Every row gives one point. Examples show where two turns around zero, p and q, send a point. Where does a point land after both, in the order given? Backwards means that the second turn is done in reverse. Each puzzle has new turns, and all numbers are rounded.

Turn p:
[ -7 -37  -2] => [-15 -33  11]
[-28  -1   8] => [-27   8   8]
[ 35  14 -27] => [ 35  -5 -30]
[-1 24 20] => [ 6 29 10]
Turn q:
[ 2 -7 -2] => [ 2 -2 -7]
[-24 -41  24] => [ -5 -51 -14]
[ 20  32 -24] => [ 3 44  7]
[-11  20  22] => [-6 -7 30]
[16 -6 17] => [22 -9  5]
[ -3   2 -38] => [-17  26 -22]
Where do these land?
p, then q: [ 24  -2 -36] => [ 10  18 -38]
p, then q: [ -8 -21  27] => [  4 -31  16]
q, then p: [10 -2 28] => [ 17 -14  20]
p, then q: [ 12   6 -27] => [  1  19 -23]
q, then p: [-37  19   9] => [-33   7  25]

Turn p:
[-17 -31  -5   3  -1  -2] => [ -7 -31  -2 -16   2   0]
[-8 -7 12 -1  1  7] => [  2  -2   8 -13   5   6]
[-23 -25 -18  10  15   0] => [-12 -25 -21 -22   6  -8]
[ 14  15  -5   3 -15   1] => [ 5  8 -1 23 -1  8]
[  9  10  -1  -4   0 -16] => [ -7   8   4  12 -11  -8]
[17 12 16 13 -3  1] => [-3 16 13 14 15  2]
[ 16  12   1 -16   4   8] => [19 15  4  6 -6 -8]
[-9 13 -1 -7  0  1] => [  1  10  -6  -4 -10   7]
Turn q:
[  7  -2  -7   2  13 -14] => [ 7 15  5 -6  8 -8]
[-48   2  -7  -1   2 -14] => [-40  -6  26  -7   3 -15]
[ 3 -6  5 14 -7  8] => [ 6 -4  2 17 -6  3]
[18 -5 -4 -1 -3 21] => [ 16 -10 -17   9   6   6]
[  1  -5   2  -5 -10 -13] => [  1   2   0  -6 -13 -10]
[16 28  1  1  7 -7] => [ -2  26 -13  -6   3  16]
[17  2 -7 -1 -7 19] => [ 10  -6 -22  10   5   6]
[ 4 -8  7 -5 -3  7] => [  8 -10  -1  -1  -4   3]
[-18  -6   9  -5   8  -7] => [ -7  -6  19 -10  -1  -1]
Where do these land?
q, then p: [ 2  1 14 -8  4 -1] => [15  0  6 -1 -2  3]
p, then q: [  3 -15  -8  15  -8 -15] => [  0  -8  23   9   2 -12]
q, then p: [  2   1   6 -13  -2 -11] => [  9  -1   5   2 -15   3]
p, then q: [ -9 -12   4  -4  -4  16] => [ 16 -11  -6  -9   5   3]
p, then q: [ 28 -11  -2 -28 -16  -1] => [ 27  11   1  14 -30   2]
q, then p: [ 1 -5  9 13 12  7] => [ 3  8  8 -1 18 -1]
p, then q backwards: [-12  26 -14  -2  -3  11] => [25 21  4  1 -8  1]
q, then p: [-11  10 -13  15  26  -9] => [-12  30  -1 -18   3  -4]
q, then p: [-5  4  4 13 -9  3] => [-7 -2 -3  1  9 13]
